Rows are points. To make a cloud, some directions were put in groups of two or more. Within a group, all points are equally far from the middle, so they leave a hole (a ring in 2 directions, a hollow ball in 3). The other directions are filled evenly. Then the cloud was stretched, turned, moved and blurred a little. How many holes are there, and how many directions does each take, smallest first?

Cloud (21 x 3)
[[ 0.8 -0.6 -2.3]
 [-0.7 -3.3 -5.4]
 [ 0.9 -5.8  2.7]
 [ 3.6 -0.6 -3.3]
 [-6.1 -2.5  5.7]
 [-4.6 -1.3  2.1]
 [ 4.9 -1.4 -5.6]
 [ 5.4 -2.3  2.4]
 [-6.9 -0.3 -2.3]
 [ 3.4 -2.0 -3.8]
 [-1.5 -4.2 -1.6]
 [-3.1 -6.3  4.3]
 [ 6.0 -2.7  2.6]
 [-2.1 -3.3  2.9]
 [-4.0 -5.1  2.4]
 [ 3.1  0.2 -2.4]
 [ 2.0  1.4 -2.2]
 [ 1.7  1.2  3.3]
 [-6.8  0.8  0.9]
 [ 0.9 -6.3 -2.3]
 [-4.7 -0.5  5.8]]
Holes: 0

Cloud (29 x 4)
[[-5.0 -7.2  0.9 -3.0]
 [ 0.9  0.4  2.4 -8.2]
 [ 2.7  2.8  5.1  2.9]
 [-3.2 -4.5  0.8 -3.1]
 [ 0.7 -2.3 -5.3 -7.7]
 [-2.0 -2.3 -1.2 -0.9]
 [ 2.3 -0.2  2.3 -0.9]
 [-2.4 -0.5  3.7 -1.9]
 [ 2.0 -2.7 -4.0 -4.6]
 [-3.1  0.1  1.5  0.2]
 [ 3.6 -3.7  5.9 -0.8]
 [-4.7  3.6 -0.8 -2.1]
 [ 2.0  2.6 -1.4  4.7]
 [-3.0  1.6 -6.2 -1.4]
 [ 1.4 -2.4 -1.6 -3.9]
 [-1.8 -0.9 -1.3  2.4]
 [ 0.7 -4.0  8.4  2.3]
 [-4.1 -0.8  3.5 -2.3]
 [ 6.5 -3.0 -4.9 -0.1]
 [-1.5 -4.9  5.0  3.5]
 [ 1.3 -2.1 -6.1 -6.3]
 [-3.3 -1.2  1.5 -3.8]
 [-3.9 -0.5  4.3  5.2]
 [ 3.7 -3.9  1.6  0.1]
 [-6.9  3.2 -1.4  0.2]
 [ 5.4  0.1 -6.1 -0.5]
 [ 2.3  0.8 -6.6  1.3]
 [ 3.0 -5.2  5.7 -5.3]
 [-6.2 -1.1 -1.0  1.3]]
Holes: 0
